Each row is a point. Two turns around zero, p and q, are shown by what they do to some points. Where does a point land after both, in the order given? Backwards means that the second turn is done in reverse. Each puzzle has new turns, and all numbers are rounded.

Turn p:
[-22.7   9.0] => [16.6 17.9]
[21.2 -8.9] => [-16.0 -16.5]
[-12.0 -11.5] => [-6.3 15.4]
[13.5 11.4] => [  5.7 -16.7]
Turn q:
[-17.0 -24.2] => [-18.4 -23.2]
[ 2.0 -9.4] => [ 1.4 -9.5]
[ 4.9 22.4] => [ 6.2 22.1]
[10.1 11.1] => [10.7 10.5]
Where do these land?
p, then q: [-8.5 -8.9] => [-4.5 11.4]
q, then p: [  7.9 -24.0] => [-25.1   2.9]
p, then q backwards: [-19.9  18.7] => [23.9 13.2]
q, then p: [ 4.8 -3.7] => [-5.4 -2.8]
p, then q: [15.7 18.0] => [  9.8 -21.8]

Turn p:
[12.1 -7.0 20.6] => [-21.1  -0.2  13.1]
[  3.1 -10.5  18.8] => [-19.4  -7.3   6.6]
[ 18.9   9.6 -16.5] => [16.8 16.0 13.6]
[-4.6 12.3 -5.2] => [ 6.0  8.9 -9.2]
[-29.4  -4.5 -17.7] => [ 17.8 -17.5 -24.0]
Turn q:
[ 1.6 -6.2 23.4] => [-20.4  -8.9   9.7]
[ 1.4 24.6 -0.3] => [ 9.8 14.3 17.5]
[15.3  4.3 -9.5] => [16.4 -7.5  4.4]
[-18.2 -22.8 -13.5] => [ -5.8   1.9 -31.6]
Where do these land?
q, then p backwards: [  7.6 -10.7  25.0] => [  2.4 -20.4  19.3]
p, then q: [8.4 3.1 6.6] => [-5.5  8.2  5.1]
p, then q: [ 2.8 16.9 -6.8] => [13.0  4.9 12.1]
q, then p: [ 7.9 -8.9 19.6] => [ -9.1 -19.5  -7.9]
q, then p: [-15.4   0.2  -3.3] => [ 9.4  8.9 -9.0]
q, then p: [-11.2  -0.6 -41.1] => [29.1 24.0 19.9]
